Every row gives one point. Any point is a mix of the corners, with weights that add up to 1. It lies inside the corners' shape when no weight is negative. Is each point inside? If not, which corners have a negative weight?
In the rows, zero is written as 128.

Corners:
(1): [174 150]
(2): [124 134]
(3): [114 100]
Points:
[179 148] -> outside (2)
[159 139] -> inside
[96 95] -> outside (1)
[154 140] -> inside
[134 141] -> outside (3)

Corners:
(1): [107 120 107 143 129 137  90 149 143]
(2): [147 159 129 149 131 109 126 122 132]
(3): [127 110 160 124 161  96 137 147 172]
(4): [105  93 119 169 135  80  87 108 134]
(5): [140 142  95 102 145 147 208 126 135]
(6): [ 79 139 167 137 112  82 138 132 181]
(7): [113 154  58 119 128  98  62 106 145]
(8): [146 132  91 151 100 106  64  87 169]
(9): [128 165 108 118 186 165 201 110 154]
(10): [123 159 137  86 157 175 190  95 106]
Points:
[114 117 117 151 137 101 109 110 144] -> inside
[ 93 109 134 163 134  85  78 149 161] -> outside (5, 8, 10)
[126 134 121 150 141 129 145 115 157] -> outside (3, 7, 10)
[103 130 124 118 151 126 148 130 143] -> outside (2, 8)
[123 128 124 139 130 121 123 124 152] -> outside (7)
[125 143 116 126 140 105 133 109 152] -> outside (1)
[120 142 126 127 139 129 128 110 138] -> outside (5)
